Each point is reached from the start by the listed moves, each made once or not at all, plus a little noise. Is the number of moves made odd or even? Then give how often each move was made.
In the rows, zero is written as 128.

Moves:
(1): [196 141 113 157 130]
(2): [116 189 133 151 149]
(3): [143 134 172 129 127]
Start: [128 108 137 112 117]
Points:
[149 113 187 109 116] => odd (0, 0, 1)
[210 130 168 140 121] => even (1, 0, 1)
[185 186 130 170 139] => even (1, 1, 0)
[198 117 123 138 123] => odd (1, 0, 0)
[203 184 174 171 138] => odd (1, 1, 1)

Moves:
(1): [189 121 138 127 131 119 136 121 133]
(2): [130 194 153 119 110 116 138 145 128]
(3): [119 107 185 118 150 119 137 133 145]
(4): [127 133 135 181 129 134 130 139 125]
(5): [132 147 106 122 182 115 125 140 115]
(6): [134 134 133 119 136 182 114 155 115]
(7): [104 127 117 121 129 168 195  96 109]
(8): [134 113 128 123 115 108 147 180 128]
Start: [142 121 116 139 119 105 147 161 103]
Points:
[186 183 144 109 114 177 219 165  77] => even (1, 1, 0, 0, 0, 1, 1, 0)
[169  96 177 171 146 136 235 138 101] => even (1, 0, 1, 1, 0, 0, 1, 0)
[185 109 162 154 194 153 235 227  75] => odd (1, 0, 1, 1, 1, 1, 1, 1)
[213 144 119 174 184 142 140 203  80] => even (1, 0, 0, 1, 1, 1, 0, 0)

Moves:
(1): [181 135 137 120 125 118 113 127 136 123 119 127 130]
(2): [122 207 122 118 113 143 134 128 126 107 135 103 115]
(3): [117 131 197 128 141 116 142 142 126 117 136 116 147]
(4): [129 141 141 178 110 145 131 131 122 117 132 126 120]
(5): [128 130 113 146 195 127 123 126 125 121 139 129 125]
(6): [139 130 145 118 131 199 134 127 132 128 126 129 129]
(7): [148 121 125 133 124 124 179 129 117 125 132 126 136]
(8): [125 131 117 132 132 140 122 192 118 110 116 131 138]
(9): [113 118 115 129 130 123 135 131 202 107 116 114 139]
(10): [126 136 124 129 145 121 132 137 142 186 118 139 109]
(11): [133 127 126 124 121 124 125 137 139 136 179 136 125]
Start: [120 121 120 139 132 142 105 105 118  86 101 144 121]
Points:
[154 134 133 205 180 225 156 103 102  66 120 141 118] => even (0, 0, 0, 1, 1, 1, 1, 0, 0, 0, 0)
[162 207 189 176 103 141 174 124 178  15 101  88 143] => even (1, 1, 1, 1, 0, 0, 1, 0, 1, 0, 0)
[180 207 185 122 130 118 162 135 141 110 156 122 114] => even (1, 1, 1, 0, 0, 0, 1, 0, 0, 1, 1)
[185 200  98 139 184 223 149 168 180   7  92 107 134] => odd (1, 1, 0, 0, 1, 1, 1, 1, 1, 0, 0)
[107 137  90 213 198 147 107 194 199  93 131 150 110] => even (0, 0, 0, 1, 1, 0, 0, 1, 1, 1, 1)
[162 139 197 188 192 196 109 131 205  39 153 122 140] => odd (1, 0, 1, 1, 1, 1, 0, 0, 1, 0, 1)
[113 199 103 115 131 226 120 187 207  93 122 127 111] => even (0, 1, 0, 0, 0, 1, 0, 1, 1, 1, 1)

Moves:
(1): [168 131 123 128 136 125 133 135 128 130 123 129 117 135 114 132 123 131
 122 120 136]
(2): [129 165 127 128 125 132 129 129 147 129 125 131 136 124 129 123 122 133
 129 129 129]
(3): [135 124 169 128 132 128 126 135 126 138 121 139 128 128 149 119 130 126
 133 123 124]
(4): [119 130 129 181 120 140 134 125 137 129 102 126 115 122 136 133 118 129
 130 118 142]
(5): [119 134 131 138 184 127 131 136 127 125 123 123 123 124 138 150 129 131
 134 127 114]
(6): [131 121 139 123 132 172 127 121 133 116 133 139 118 122 135 131 142 133
 144 137 124]
(7): [119 120 133 125 131 131 175 146 134 142 131 140 133 131 126 128 127 140
 140 141 136]
(8): [121 121 113 130 117 138 119 173 124 115 118 130 139 122 125 124 127 121
 135 119 122]
(9): [123 114 135 126 129 129 123 133 172 126 135 136 133 137 116 130 131 117
 132 114 123]
(10): [123 128 126 127 133 133 120 132 129 164 131 131 121 129 126 132 137 125
 115 126 139]
(11): [127 132 136 139 119 133 122 139 122 127 163 124 117 123 124 127 119 128
 129 135 131]
(12): [136 129 112 132 132 117 124 121 116 116 134 176 126 127 130 137 125 122
 127 129 136]
(13): [149 117 138 149 133 138 122 119 132 136 135 139 183 105 123 119 134 142
 114 120 125]
(14): [133 137 121 136 128 134 126 124 118 124 125 126 137 183 131 114 135 128
 128 137 117]
(15): [145 121 116 125 119 126 134 132 132 131 133 121 135 131 167 130 130 126
 130 127 128]
(16): [130 139 147 124 117 132 127 128 128 133 126 128 136 137 122 165 120 123
 124 127 131]
(17): [127 134 130 138 119 115 125 127 128 128 128 130 122 127 118 134 165 128
 133 137 130]
(18): [129 119 124 122 123 117 119 138 136 130 133 127 121 137 120 136 130 195
 141 116 128]
Start: [137 122 107 123 125 127 116 129 134 127  94 161 110 117 117 141 114 144
 122 122  89]
Points:
[160 136 118 153 144 184  85 185 201 150 105 185 176 159 130 195 181 205
 142 106  63] => even (0, 1, 0, 0, 1, 1, 0, 1, 1, 1, 0, 0, 1, 1, 1, 1, 1, 1)
[168 103 112 168 143 176  68 189 166 135 146 227 158 157 130 206 176 199
 145 110  75] => odd (0, 0, 0, 0, 1, 1, 0, 1, 1, 1, 1, 1, 1, 1, 1, 1, 1, 1)
[199 138 120 166 121 164 109 145 162 160  76 226  80 120 171 161 118 212
 143  92 122] => odd (1, 1, 1, 1, 0, 1, 0, 0, 0, 1, 0, 1, 0, 0, 1, 0, 0, 1)
[215 170 159 223 143 138 108 157 160 151  95 170 145 156 156 188 133 231
 133 103  88] => even (1, 1, 1, 1, 1, 0, 0, 0, 0, 0, 1, 0, 1, 1, 1, 1, 1, 1)
[150 123 165 154 111 186 121 207 167 171 131 211 147  86 112 133 171 238
 153 127  98] => even (0, 1, 1, 0, 0, 1, 1, 1, 0, 1, 1, 0, 1, 0, 0, 0, 1, 1)
[149 160 147 133 104 172 142 180 136 115  83 249 131 166 127 167 157 144
 161 146  90] => odd (0, 1, 1, 0, 0, 1, 1, 1, 0, 0, 0, 1, 0, 1, 0, 1, 1, 0)
[169 128 119 145 174 122  92 206 127 156  74 177  95 178 118 157 167 206
 140 105  74] => even (1, 0, 1, 0, 1, 0, 0, 1, 0, 1, 0, 0, 0, 1, 0, 0, 1, 1)
[145  83 126 162 119 125 147 170 191 177  91 234  98 134 161 159 117 202
 147  96 116] => even (0, 0, 1, 1, 0, 0, 1, 0, 1, 1, 0, 1, 0, 0, 1, 0, 0, 1)

Moves:
(1): [123 157 112 126 105 122 133 122 158 129  92 120 129 131 133 124 138 126
 132 147 137 160 103 104]
(2): [123 145 127 125 140 128 137 137 133 148 128 141 147 136 121 128 144 126
 120 138 116 128 122 123]
(3): [125 119 144 136 151 144 151 136 123 144 106 118 136 154 125 102 120 129
 133 110 124 148 134 140]
(4): [130 115 138 139 133 135 110 137 114 128 117 155 150 108 125 126 129 153
 139 121 140 136 123 140]
(5): [106 140 121 117 138 119 131 129 118 142 121 119 129 133 142 108 125 130
 131 129 119 127 141 146]
(6): [124 123 127 108 128 132 119 126 112 122 124 139 120 120 124 139 129 117
 153 122 116 139 128 127]
(7): [136 122 118 114 121 128 142 125 134 123 127 118 123 114 143 133 137 135
 141 124 128 125 124 145]
(8): [137 153 116 130 131 115 125 150 115 145 127 118 127 142 105 137 101 144
 130 116 141 124 137 123]
(9): [146 149 126 110 142 109 100 137 134 137 128 112 122 140 150 148 132 123
 116 116 127 135 143 117]
(10): [127 121 114 118 129 137 105 127 122 141 117 138 116 109 102 124 143 135
 116 121 115 129 111 112]
(11): [146 143 114 138 134 128 120 100 122 140 152 139 127 119 120 137 140 127
 132 117 139 146 124 128]
(12): [141 133 127 121 129 127 124 139 134 131 126 135 123 133 132 125 114 115
 115 138 120 145 136 128]
(13): [117 104 138 103 123 101 129 125 132 151 134 134 139 117 133 124 126 128
 136 123 158 129 114 131]
(14): [129 117 133 131 116 142 113 129 139 120 142 135 118 153 120 126 122 157
 130 140 109 139 117 132]
(15): [127 116 120 153 105 126 139 127  99 124 126 140 117 144 157 132 126 123
 124 129 123 118 121 123]
(16): [134 124 114 114 115 104 138 111 137 130 106 129 143 123 129 138 133 130
 132 113 133 123 146 119]
(17): [132 130 142 136 108 121 137 128 135 120 119 130 103 142 126 156 138 127
 132 133 126 141 136 151]
(18): [143 122 135 138 127 102 121 135 138 129 137 117 113 112 124 121 124 122
 134 136 117 136 129 108]
(19): [128 127 117 137 138 124 121 135 136 137 132 140 121 139 127 122 122 120
 132 127 124 120 130 132]
(20): [128 118 140 137 132 144 133 115 144 163 124 134 128 126 133 135 124 148
 144 148 132 134 124 116]
(21): [135 145 144 123 108 132 122 139 144 134 127 139 128 142 134 117 122 136
 133 122 146 129 136 122]
(22): [120 133 127 136 118 123 126 142 140 132 137 102 134 129 131 138 113 104
 124 120 109 125 137 128]
(23): [138 110 127 120 124 127 117 141 124 138 128 116 137 131 121 119 136 122
 138 147 122 124 140 139]
(24): [140 133 129 124 133 124 117 114 117 136 117 140 129 128 120 127 122 123
 132 127 113 120 115 132]
Start: [129 127 123 142 106  98 121 108 139 118 127 146 121 117 126 112 133 142
 125 127 109 130 128 125]
Points:
[157 176  96 111  92  79  51 130 187 139 100 144  93 166 139 137 101 103
 135 138  39 190 115 101] => even (1, 0, 0, 0, 0, 1, 0, 0, 1, 0, 0, 1, 0, 1, 0, 0, 0, 0, 1, 0, 0, 1, 0, 1)
[158 219 105 133  61 100  95 124 190 214  91 173  94 140  79 165 129 139
 145 139  96 222 116  80] => odd (1, 1, 0, 0, 0, 1, 0, 1, 0, 1, 1, 1, 0, 0, 0, 0, 1, 0, 0, 1, 1, 1, 0, 0)
[183 209 109 108 107  39  42 142 124 202 113 161  96 100 102 161 140 152
 165  76  68 178 142 134] => even (0, 1, 0, 1, 1, 1, 1, 1, 1, 1, 1, 0, 0, 0, 0, 0, 1, 1, 0, 0, 1, 1, 0, 1)
[145 128 135 107  55  59 167 137 249 235  51 139 146 172 150 111 136 123
 173 152 121 196 147 140] => odd (1, 1, 1, 0, 0, 0, 1, 0, 0, 0, 0, 1, 1, 0, 0, 1, 1, 0, 1, 1, 1, 1, 1, 0)
[128  77 130 172  93  57 128 133 158 200 138 176 141  92 169 121 129 148
 165 138 104 129 100 119] => odd (0, 1, 0, 1, 0, 0, 1, 0, 0, 0, 0, 0, 1, 0, 1, 0, 0, 1, 1, 1, 0, 1, 0, 0)
[175 191  42  60  53  15  49 131 156 246  86 168 117 168 139 128 126 132
 158 108  72 185 122 104] => odd (1, 1, 0, 0, 1, 1, 1, 1, 1, 1, 1, 1, 1, 1, 1, 1, 0, 0, 1, 0, 1, 1, 1, 1)
[151 235  40 105  84  38  76 111 133 211  73 184 110 160 137 130 153 144
 140  86 111 171 134  66] => even (1, 1, 0, 0, 1, 1, 0, 1, 1, 1, 1, 0, 0, 0, 1, 1, 0, 0, 1, 0, 1, 0, 0, 0)
